Each row of a before or after table is a point. The points were changed in one or more steps. Then noise was added and the rows were shuffled. The steps act on columns, c1 being the first. Name the steps. A step turns or swaps two columns, mirrors them in a line or flattens them onto one, adds a multiple of one to another, or multiplies or shifts one. Angles are multiples of 10 degrees, from the lower column toward the higher: turns from -170 to 170, lines from 10 to 170 but not 90. Use the fewest steps. Two steps may share a column if one is a turn and the other turns, adds or multiplies; they go together, in the order done. Otherwise the lowest column goes first.

Before (9 x 2)
[[ 0.10  0.13]
 [ 0.47  0.56]
 [ 0.01 -0.29]
 [ 0.02  0.20]
 [ 0.17 -0.25]
 [ 0.07  0.09]
 [-0.36 -0.11]
 [-0.28 -0.36]
 [ 0.35  0.47]]
After (9 x 2)
[[ 0.16  0.05]
 [-0.53 -0.04]
 [ 0.04  0.03]
 [ 0.36 -0.11]
 [ 0.15  0.08]
 [ 0.78  0.20]
 [ 0.57  0.22]
 [-0.01 -0.08]
 [-0.41 -0.23]]
Steps: multiply c1 by 1.6; multiply c2 by 0.4

Before (13 x 4)
[[ 0.46  0.35  0.28  0.34]
 [ 0.15 -0.35 -0.36  0.56]
 [-0.07  0.37 -0.29 -0.24]
 [-0.14  0.32 -0.18 -0.34]
 [-0.01 -0.16 -0.22  0.41]
 [-0.69 -0.04  0.00  0.07]
 [-0.06  0.62  0.00  0.60]
 [-0.01  0.10  0.01  0.14]
 [ 0.14  0.05 -0.08 -0.39]
 [ 0.07  0.19 -0.19 -0.81]
 [-0.14  0.14 -0.06 -0.05]
 [-0.45  0.34 -0.27  0.14]
 [ 0.03 -0.09 -0.49  0.63]]
After (13 x 4)
[[-0.15  0.45 -0.17 -0.25]
 [ 0.29  0.20  0.38  0.46]
 [ 0.25  0.05 -0.47  0.49]
 [ 0.22  0.60  0.21  0.39]
 [-0.06  0.43 -0.18 -0.07]
 [ 0.13 -0.06 -0.26  0.32]
 [-0.16  0.06 -0.06 -0.23]
 [ 0.10  0.08  0.06  0.11]
 [-0.18 -0.03 -0.01 -0.24]
 [ 0.31 -0.20 -0.50  0.43]
 [-0.19  0.39 -0.10 -0.34]
 [-0.38  0.22 -0.12 -0.56]
 [-0.04  0.15  0.01 -0.08]]
Steps: flatten c1 and c4 onto the line at 60 degrees; turn c2 and c3 by 20 degrees

Before (10 x 9)
[[-0.14  0.51  0.01 -0.11 -0.55 -0.33 -0.32  0.25  0.03]
 [ 0.25  0.01 -0.44 -0.36  0.49  0.20 -0.17  0.26  0.18]
 [ 0.08  0.08 -0.48 -0.23  0.23  0.00  0.06 -0.36  0.50]
 [ 0.35 -0.22 -0.07 -0.03  0.31  0.27 -0.20 -0.04  0.60]
 [-0.03  0.04 -0.17  0.22  0.40 -0.10 -0.45 -0.17  0.18]
 [-0.65  0.16  0.34  0.12 -0.19  0.11  0.14 -0.05 -0.24]
 [-0.43  0.49  0.25  0.28  0.06 -0.14  0.24  0.20  0.14]
 [-0.15  0.29  0.50  0.08  0.00 -0.38  0.26 -0.25 -0.20]
 [ 0.50  0.28 -0.50  0.02  0.20  0.40 -0.24 -0.06  0.22]
 [-0.34  0.05  0.11  0.37 -0.30 -0.37  0.35  0.10 -0.21]]
After (10 x 9)
[[-0.44 -0.19  0.53 -0.24 -0.01 -0.27  0.21 -0.23  0.29]
 [ 0.34  0.17 -0.06  0.17  0.26  0.60 -0.26 -0.08 -0.04]
 [-0.38  0.14  0.13 -0.30 -0.29 -0.31  0.31  0.09  0.27]
 [-0.82 -0.06  0.33 -0.23 -0.19 -0.21  0.13 -0.09 -0.14]
 [ 0.38 -0.20 -0.40  0.12  0.27  0.52  0.09 -0.32  0.18]
 [ 0.73 -0.18 -0.51 -0.20  0.18  0.34 -0.24 -0.08 -0.36]
 [ 0.46 -0.23 -0.44  0.27  0.45  0.23 -0.21  0.29 -0.14]
 [-0.54 -0.19  0.22 -0.55  0.05  0.08  0.27  0.19  0.21]
 [-0.20 -0.48  0.00 -0.24 -0.54 -0.03 -0.35  0.23  0.32]
 [ 0.09  0.17 -0.17 -0.20  0.44  0.10 -0.36 -0.20  0.16]]
Steps: add -0.5 times c3 to c1; turn c2 and c4 by -140 degrees; turn c6 and c9 by -70 degrees

Before (10 x 12)
[[-0.06  0.06  0.79  0.23 -0.15  0.24  0.16  0.09  0.34  0.06  0.39  0.33]
 [-0.11 -0.18 -0.14 -0.08 -0.28 -0.42  0.09 -0.07  0.26  0.38  0.24 -0.57]
 [-0.50  0.13  0.21  0.14  0.36  0.08  0.10 -0.14  0.23  0.36  0.15 -0.23]
 [ 0.18 -0.15 -0.21  0.31 -0.19 -0.51 -0.32 -0.30  0.08  0.26 -0.22 -0.30]
 [-0.28  0.10 -0.06  0.11 -0.18  0.32  0.15  0.18  0.07  0.40 -0.17 -0.41]
 [ 0.31 -0.23  0.51  0.29  0.27  0.58  0.27  0.14  0.29 -0.20  0.69  0.08]
 [-0.17  0.07 -0.28  0.02 -0.39 -0.05  0.04 -0.74 -0.02  0.14  0.16 -0.61]
 [ 0.23 -0.19  0.33 -0.24  0.18  0.49  0.17  0.02  0.38  0.36  0.42  0.39]
 [-0.11  0.12  0.38 -0.13  0.17  0.51  0.18  0.05  0.67 -0.32  0.25  0.01]
 [ 0.37  0.19 -0.22 -0.07 -0.19 -0.67 -0.01 -0.22 -0.34  0.12  0.10 -0.32]]
After (10 x 12)
[[-0.38 -0.28  0.08  0.02 -0.16 -0.14  0.11 -0.66  0.36  0.13  0.16 -0.61]
 [ 0.02 -0.21 -0.15  0.31 -0.35 -0.61 -0.23 -0.21  0.22  0.25 -0.21 -0.30]
 [-0.14  0.78  0.07  0.24 -0.01  0.15  0.17  0.24  0.24  0.07  0.40  0.33]
 [ 0.29  0.34 -0.18 -0.24  0.05  0.40  0.15  0.21  0.32  0.35  0.41  0.40]
 [ 0.42  0.50 -0.23  0.28  0.12  0.48  0.24  0.27  0.18 -0.21  0.70  0.07]
 [-0.27 -0.13 -0.17 -0.07 -0.10 -0.51  0.15  0.07  0.26  0.38  0.23 -0.57]
 [ 0.02  0.38  0.12 -0.14  0.25  0.40  0.11  0.39  0.56 -0.32  0.24  0.01]
 [-0.16  0.21  0.12  0.15  0.59 -0.01 -0.11  0.00  0.28  0.36  0.14 -0.23]
 [-0.33 -0.06  0.11  0.10  0.10  0.23  0.13  0.20 -0.03  0.40 -0.17 -0.41]
 [ 0.16 -0.22  0.20 -0.07 -0.36 -0.77  0.13 -0.35 -0.19  0.12  0.10 -0.32]]
Steps: turn c1 and c5 by -40 degrees; turn c5 and c7 by -20 degrees; swap c2 and c3; shift c6 by -0.10; turn c8 and c9 by -30 degrees

Before (14 x 18)
[[-0.55  0.37 -0.11 -0.08  0.02 -0.42 -0.39 -0.11 -0.22 -0.12  0.29 -0.47
  -0.12 -0.05 -1.03 -0.13 -0.50 -0.28]
 [-0.33 -0.11  0.00 -0.28 -0.26 -0.11  0.66  0.06 -0.01  0.26  0.07  0.12
   0.22  0.12  0.38 -0.21 -0.40  0.22]
 [ 0.36 -0.64 -0.21  0.15 -0.12 -0.27 -0.33  0.44  0.23 -0.38  0.16  0.46
   0.47  0.20 -0.13  0.30  0.36  0.22]
 [-0.23  0.55 -0.58  0.31 -0.60  0.04 -0.01  0.52 -0.04 -0.08  0.21 -0.41
   0.17 -0.25 -0.51 -0.07  0.18  0.28]
 [-0.08  0.38  0.06 -0.15 -0.28 -0.10 -0.42 -0.05 -0.19 -0.05  0.20 -0.08
  -0.05  0.13 -0.66  0.11  0.08  0.46]
 [-0.39 -0.15 -0.16 -0.24 -0.08 -0.32  0.22 -0.22 -0.14 -0.18  0.30  0.03
   0.18  0.03 -0.09 -0.13  0.41  0.44]
 [ 0.12 -0.47  0.17 -0.28 -0.03 -0.34 -0.12 -0.13  0.29 -0.18 -0.09  0.13
   0.06 -0.36 -0.39 -0.33  0.08 -0.28]
 [-0.29  0.25 -0.14  0.24 -0.14 -0.29 -0.23  0.07  0.07  0.43  0.38 -0.03
  -0.38  0.00 -0.11 -0.30 -0.07 -0.10]
 [-0.51 -0.10  0.08  0.01  0.08  0.41 -0.11  0.08 -0.20  0.22  0.05  0.21
   0.41 -0.02  0.33  0.24  0.10  0.20]
 [ 0.06 -0.41  0.27  0.07 -0.37 -0.49 -0.10  0.02 -0.10  0.62  0.40 -0.74
   0.25 -0.61 -0.28 -0.33  0.11 -0.03]
 [-0.09  0.33 -0.09  0.99 -0.30 -0.01  0.07 -0.10  0.04  0.20  0.27 -0.57
  -0.05 -0.19 -0.08 -0.21 -0.05  0.20]
 [ 0.10 -0.11  0.27  0.30  0.08 -0.14  0.23  0.30 -0.32 -0.07  0.35 -0.37
   0.00 -0.15 -0.46 -0.02  0.12 -0.20]
 [-0.34 -0.56  0.48  0.02  0.40  0.14  0.41 -0.10  0.49  0.26  0.11  0.11
  -0.04  0.42 -0.23 -0.06 -0.09 -0.15]
 [-0.11  0.27  0.03 -0.29  0.47 -0.16 -0.42 -0.10 -0.19  0.60 -0.11 -0.19
   0.36  0.08 -0.20  0.14  0.15  0.30]]
After (14 x 18)
[[-0.55  0.00  0.59 -0.01 -0.01  0.37  0.09  0.08 -0.22  0.23  0.07 -0.10
   0.44 -0.07  0.33  0.26  0.10  0.18]
 [ 0.14  0.29  0.77  0.31 -0.10 -0.09 -0.01 -0.47 -0.31 -0.07  0.32 -0.01
   0.00 -0.19 -0.45 -0.01  0.12 -0.27]
 [ 0.03 -0.14  0.79  0.08 -0.51 -0.49 -0.06 -0.57 -0.11  0.62  0.39  0.88
   0.24 -0.63 -0.31 -0.35  0.13 -0.01]
 [-0.06 -0.58  0.52 -0.17  0.19 -0.04 -0.19 -0.02 -0.20 -0.05  0.19  0.06
  -0.06  0.16 -0.72  0.09  0.06  0.46]
 [-0.24 -0.45 -0.08  0.34  0.14  0.05 -0.71 -0.63 -0.03 -0.09  0.21 -0.17
   0.14 -0.25 -0.50 -0.06  0.18  0.20]
 [-0.61 -0.42  0.39 -0.08  0.29 -0.43  0.03 -0.26 -0.20 -0.08  0.28  0.25
  -0.11 -0.01 -1.04 -0.19 -0.49 -0.32]
 [-0.31 -0.29  0.34  0.20  0.10 -0.26 -0.10 -0.12  0.06  0.45  0.41  0.28
  -0.42  0.05 -0.14 -0.27 -0.09 -0.15]
 [-0.32  0.49  0.47 -0.25 -0.24 -0.07 -0.44  0.09 -0.09  0.25  0.10  0.07
   0.20  0.13  0.33 -0.21 -0.42  0.19]
 [-0.11 -0.24  0.54 -0.36  0.52 -0.15  0.45 -0.09 -0.18  0.57 -0.08  0.65
   0.36  0.10 -0.23  0.18  0.16  0.37]
 [ 0.11 -0.02  0.66 -0.33 -0.45 -0.30  0.19  0.19  0.32 -0.23 -0.08 -0.07
   0.02 -0.33 -0.39 -0.32  0.08 -0.28]
 [-0.41  0.64  0.98  0.03 -0.29  0.17  0.36  0.21  0.48  0.31  0.12  0.13
  -0.02  0.41 -0.26 -0.06 -0.09 -0.14]
 [-0.40  0.19  0.32 -0.22 -0.16 -0.30 -0.12  0.15 -0.14 -0.20  0.29  0.02
   0.23  0.05 -0.06 -0.09  0.43  0.43]
 [-0.16 -0.14  0.37  0.98  0.13 -0.02 -0.41 -0.35 -0.01  0.17  0.27  0.55
  -0.05 -0.18 -0.07 -0.16 -0.04  0.22]
 [ 0.34 -0.15  0.29  0.15 -0.59 -0.33  0.34  0.08  0.27 -0.41  0.11 -0.90
   0.45  0.25 -0.13  0.30  0.37  0.22]]
Steps: turn c2 and c5 by 60 degrees; turn c2 and c7 by -120 degrees; shift c3 by 0.50; turn c8 and c12 by -130 degrees; add 0.7 times c10 to c12

Before (12 x 32)
[[-0.14 -0.18  0.18 -0.14 -0.24  0.26 -0.10 -0.17 -0.09 -0.01  0.03  0.03
   0.37  0.35  0.23  0.29 -0.06  0.02  0.61  0.32  0.01 -0.32 -0.16  0.29
  -0.32  0.18  0.11  0.11  0.04  0.14 -0.13  0.39]
 [ 0.08  0.44 -0.19  0.06 -0.12 -0.11  0.02  0.34 -0.47  0.00 -0.23  0.16
  -0.37  0.05  0.10 -0.11 -0.60 -0.31 -0.26 -0.62 -0.06  0.04  0.12  0.05
  -0.28  0.08 -0.07 -0.23 -0.05  0.15 -0.15  0.45]
 [ 0.37  0.11 -0.39  0.03 -0.52  0.31  0.06 -0.03 -0.28 -0.33 -0.03 -0.45
  -0.39  0.13  0.32 -0.54 -0.30  0.74 -0.10 -0.15  0.18  0.21  0.46 -0.21
  -0.36 -0.49  0.22  0.14  0.13 -0.02  0.02  0.33]
 [ 0.32  0.45 -0.21  0.33  0.06  0.02  0.04 -0.39 -0.14  0.58 -0.06  0.08
   0.07  0.01  0.13 -0.23  0.26  0.08  0.20 -0.39 -0.20 -0.09  0.21 -0.21
  -0.31 -0.23 -0.28 -0.45 -0.33 -0.48  0.00  0.33]
 [ 0.59  0.52 -0.28 -0.37 -0.30  0.39  0.13  0.02  0.17 -0.01 -0.17  0.07
  -0.22 -0.06  0.46  0.01  0.53  0.22 -0.31 -0.27 -0.25  0.62  0.37  0.53
  -0.34 -0.43 -0.26  0.67 -0.59  0.33  0.47  0.16]
 [ 0.02  0.08  0.31  0.42 -0.35  0.08  0.24 -0.13 -0.04  0.52  0.29  0.03
  -0.27 -0.11 -0.20 -0.22 -0.13 -0.13  0.01  0.12 -0.26 -0.33  0.56 -0.18
   0.41  0.02  0.03  0.44  0.21 -0.02  0.36  0.14]
 [ 0.47 -0.06 -0.36  0.38 -0.32 -0.25 -0.42 -0.08 -0.37 -0.41  0.24  0.21
  -0.23  0.40  0.24 -0.11 -0.30  0.21  0.33  0.17 -0.41 -0.33  0.16  0.40
  -0.05  0.37  0.15  0.12 -0.63 -0.08 -0.05 -0.11]
 [ 0.32  0.46 -0.18  0.00  0.19 -0.64 -0.18  0.02 -0.12  0.06 -0.18  0.36
   0.27 -0.04 -0.30 -0.41 -0.06 -0.37  0.01  0.10 -0.12  0.14 -0.28 -0.57
  -0.39  0.33 -0.18  0.02 -0.15  0.44  0.41 -0.20]
 [-0.17  0.15 -0.48 -0.33  0.23  0.21 -0.44 -0.58 -0.04 -0.22  0.32  0.45
   0.33 -0.23  0.44  0.05  0.33 -0.04 -0.29 -0.32 -0.11  0.32  0.16  0.55
  -0.23  0.36 -0.06  0.10 -0.10  0.15  0.07  0.67]
 [-0.34 -0.11  0.05  0.19  0.03 -0.01 -0.48  0.11  0.40  0.33  0.57 -0.02
  -0.08 -0.05  0.30 -0.31 -0.08  0.17  0.18 -0.52 -0.28 -0.41 -0.14  0.16
  -0.36 -0.03 -0.09  0.20 -0.09  0.28  0.08 -0.11]
 [ 0.37  0.45  0.19 -0.35 -0.20 -0.48  0.00 -0.09  0.19  0.03 -0.34 -0.37
  -0.16 -0.17  0.13  0.28 -0.13  0.05 -0.14 -0.25 -0.42  0.04  0.06  0.47
   0.14 -0.39  0.63  0.45  0.15  0.05  0.09  0.12]
 [-0.14  0.42 -0.08 -0.28  0.30 -0.18  0.23 -0.13 -0.21  0.12 -0.12 -0.22
   0.42  0.26  0.19 -0.12  0.40  0.07  0.53 -0.47  0.24 -0.05  0.16 -0.12
  -0.54 -0.15 -0.25 -0.28 -0.04 -0.22  0.10  0.54]]
After (12 x 32)
[[ 0.01  0.07  0.27  0.44 -0.33  0.00  0.19 -0.21 -0.07  0.53  0.25 -0.09
  -0.13 -0.08 -1.06  0.05 -0.11  0.07  0.04  0.11 -0.21 -0.30  0.59 -0.18
  -0.11  0.02  0.00  0.49  0.21  0.01  0.28  0.40]
 [-0.42  0.54 -0.27 -0.36 -0.24 -0.06  0.12  0.04  0.20 -0.03 -0.15 -0.40
  -0.21 -0.12 -0.11  0.54  0.51  0.08 -0.67 -0.23 -0.21  0.66  0.36  0.53
  -0.15 -0.43 -0.26  0.63 -0.61  0.31  0.46 -0.40]
 [ 0.12  0.47 -0.22  0.02  0.19  0.57 -0.20 -0.28 -0.08  0.02 -0.18  0.50
   0.33 -0.04  0.04  0.42 -0.09 -0.09  0.12  0.08 -0.49  0.15 -0.24 -0.63
   0.23  0.31 -0.28  0.02 -0.15  0.47  0.47 -0.38]
 [ 0.08  0.12 -0.39 -0.01 -0.54 -0.47  0.12 -0.45 -0.35 -0.33 -0.04 -0.10
  -0.56  0.14 -0.33  0.45 -0.42  0.18 -0.19 -0.17  0.57  0.27  0.49 -0.29
  -0.34 -0.47  0.24  0.12  0.16 -0.05  0.02 -0.37]
 [-0.20 -0.16  0.24 -0.12 -0.28 -0.02 -0.15  0.12 -0.12  0.00  0.05 -0.23
   0.33  0.33  0.53 -0.28 -0.05 -0.07  1.24  0.35  0.08 -0.35 -0.15  0.26
  -0.37  0.21  0.12  0.09  0.04  0.13 -0.20 -0.32]
 [ 0.18  0.42 -0.17  0.03 -0.12  0.14  0.00  0.11 -0.41  0.03 -0.23  0.04
  -0.24  0.05 -0.11  0.20 -0.58  0.03 -0.46 -0.59 -0.18  0.03  0.09  0.04
  -0.42  0.09 -0.08 -0.20 -0.04  0.22 -0.13 -0.31]
 [ 0.47 -0.12  0.07  0.15  0.04 -0.04 -0.52 -0.20  0.42  0.32  0.58  0.02
  -0.08 -0.04  0.50 -0.15 -0.08  0.03  0.39 -0.57 -0.33 -0.42 -0.15  0.15
   0.14  0.03 -0.09  0.27 -0.09  0.28  0.13 -0.34]
 [-0.22 -0.04 -0.41  0.40 -0.24  0.21 -0.45 -0.13 -0.28 -0.40  0.17  0.16
  -0.30  0.42  0.02  0.43 -0.29  0.04  0.67  0.10 -0.68 -0.34  0.23  0.43
   0.12  0.40  0.14  0.18 -0.65 -0.06 -0.05 -0.07]
 [-0.33  0.16 -0.45 -0.32  0.21  0.33 -0.48 -0.31 -0.06 -0.22  0.31 -0.36
   0.31 -0.24  0.21 -0.42  0.37 -0.16 -0.58 -0.28 -0.42  0.38  0.16  0.48
  -0.70  0.37 -0.04  0.18 -0.08  0.14  0.08 -0.32]
 [-0.46  0.48  0.15 -0.39 -0.13 -0.12  0.00  0.12  0.16  0.04 -0.37  0.60
  -0.15 -0.10  0.04  0.23 -0.21  0.07 -0.30 -0.22 -0.27  0.02  0.04  0.40
  -0.04 -0.38  0.61  0.44  0.17  0.06  0.07  0.12]
 [ 0.05  0.44 -0.05 -0.26  0.28 -0.12  0.31 -0.18 -0.21  0.13 -0.12  0.23
   0.34  0.27 -0.05 -0.15  0.35 -0.13  1.06 -0.52  0.37 -0.05  0.14 -0.11
  -0.58 -0.11 -0.28 -0.28 -0.03 -0.17  0.09 -0.54]
 [-0.23  0.48 -0.22  0.38  0.02  0.09  0.09 -0.44 -0.10  0.53 -0.06 -0.13
   0.00  0.00 -0.18  0.13  0.26 -0.07  0.47 -0.38 -0.19 -0.08  0.15 -0.18
  -0.35 -0.28 -0.22 -0.46 -0.36 -0.47 -0.02 -0.25]]
Steps: turn c8 and c16 by -50 degrees; turn c1 and c16 by 120 degrees; turn c6 and c12 by -110 degrees; add -0.7 times c6 to c21; flatten c13 and c18 onto the line at 160 degrees; add -1.5 times c23 to c15; multiply c19 by 2; turn c25 and c32 by 90 degrees
